Rows are points. The ring and each string are closed loops that go straight from each point to the next, and from the last back to the first. Before rounding, they use only three directions, however many columns there are. How many times does the string pass through the ring? Passing back the other way cancels.

Ring (8 x 3):
[[ -5.6 -22.8  16.5]
 [ 13.7 -26.2   9.5]
 [ 16.4 -10.2   9.8]
 [  7.3  10.8  15.1]
 [ -8.7  32.5   6.0]
 [-15.2  34.1 -10.8]
 [-20.6  16.5 -15.7]
 [-20.0  -0.2   0.3]]
String (26 x 3):
[[-28.2  28.8   8.4]
 [ -9.6   7.8   4.5]
 [ -5.7   5.0 -14.2]
 [-16.0   3.7 -32.9]
 [-35.2  -0.2  12.1]
 [-24.7  -1.7  30.3]
 [ -5.8  -2.9   0.7]
 [  0.4 -17.1 -13.7]
 [ -3.1 -31.8  13.7]
 [ -5.4 -33.2  41.8]
 [ -2.7 -14.1  24.6]
 [  2.5  -5.6  -2.5]
 [ 25.4 -31.6 -15.3]
 [ 29.9 -34.0   3.5]
 [  8.4 -10.5  29.9]
 [ -0.4   0.9  16.5]
 [ 15.5  -2.5 -15.6]
 [ 19.9   7.0  -1.4]
 [  6.4   7.9  -7.3]
 [ -2.4  11.4   6.6]
 [-14.7  40.2  40.0]
 [-18.6  50.5  28.2]
 [-19.5  33.5  25.0]
 [ -6.9  17.0  -7.4]
 [ -6.7  28.5 -40.6]
 [-20.7  39.2 -34.5]]
Times through: 4

Ring (8 x 8):
[[ 15.4   8.6   5.8  33.5 -10.3   1.2   5.1   3.9]
 [ 10.8   7.9   6.8   6.0  -0.3  18.1  -2.1  18.9]
 [  3.5  -1.4   0.6 -40.0   9.4  31.7  -6.1  25.0]
 [  1.8  -7.0  -4.6 -50.5   8.1  26.9  -2.5  16.6]
 [  8.8 -20.6 -11.2 -27.4  -5.7   9.0   4.6  -4.5]
 [ 19.5 -28.7 -11.9  14.6 -20.4  -5.9   8.3 -18.4]
 [ 24.7 -21.7  -7.3  47.5 -27.1 -15.2  10.9 -22.2]
 [ 22.1  -5.6  -0.7  53.5 -23.0 -14.3  11.0 -15.2]]
String (26 x 8):
[[  0.5  31.0   7.9  -5.7   4.8   4.6   9.1  10.2]
 [ 14.4   7.5  12.1  14.4   1.7  30.3 -10.4  33.1]
 [ 17.1  -9.5   5.9   7.0  -1.7  32.1 -12.0  28.5]
 [ 14.6 -11.2  -0.5   2.3  -5.9  17.0  -2.6  10.9]
 [  0.0  15.7   0.5 -25.1   4.5   7.2   8.4   5.7]
 [  4.7   5.2  -0.8 -18.2   0.9  10.2   5.0   6.3]
 [ -3.6  13.5  -0.2 -47.2  11.2  18.2   4.0  14.2]
 [ -6.4  14.6  -1.6 -57.1  13.2  17.7   5.5  12.9]
 [ -4.2  10.5  -3.2 -50.6   9.6  13.8   6.8   8.0]
 [ -7.1   3.1  -7.3 -73.0  13.2  19.8   5.0   9.4]
 [  8.2 -31.6 -12.7 -49.6   0.1  26.1  -4.1   7.8]
 [  4.5 -21.6 -13.5 -48.1  -0.9  13.3   4.2  -2.7]
 [ -0.9   6.1  -7.1 -34.3   0.6  -1.5  13.8  -8.1]
 [  4.8  -6.9 -10.5 -23.5  -6.2  -4.3  13.3 -14.2]
 [ 25.4 -49.4 -17.9  16.8 -26.8  -4.5   5.6 -23.3]
 [ 33.3 -54.5 -14.1  41.8 -31.8  -0.7   0.1 -17.7]
 [ 16.8 -15.8  -4.8  12.7 -13.2   3.6   3.9  -3.9]
 [  6.8   6.7  -4.6   3.1  -9.6 -13.0  16.7 -15.9]
 [  7.0  10.1  -3.6   8.9 -10.6 -16.4  18.4 -17.8]
 [ 10.9   1.0  -2.6  10.2 -10.2  -5.0  10.7  -8.1]
 [ 30.8 -27.4  -3.4  62.1 -28.6  -5.2   2.9 -11.3]
 [ 33.9 -15.0   1.1  94.9 -35.3 -20.4   9.4 -19.8]
 [ 16.9  17.6   5.5  59.5 -19.2 -21.5  16.6 -14.8]
 [  6.2  15.6   1.7   5.9  -4.8  -4.5  12.1  -3.4]
 [ 17.9  -4.7   2.0  27.9 -12.1   5.4   2.1   3.5]
 [  9.8   7.3   2.2   7.6  -4.9   4.5   5.8   3.9]]
Times through: 1
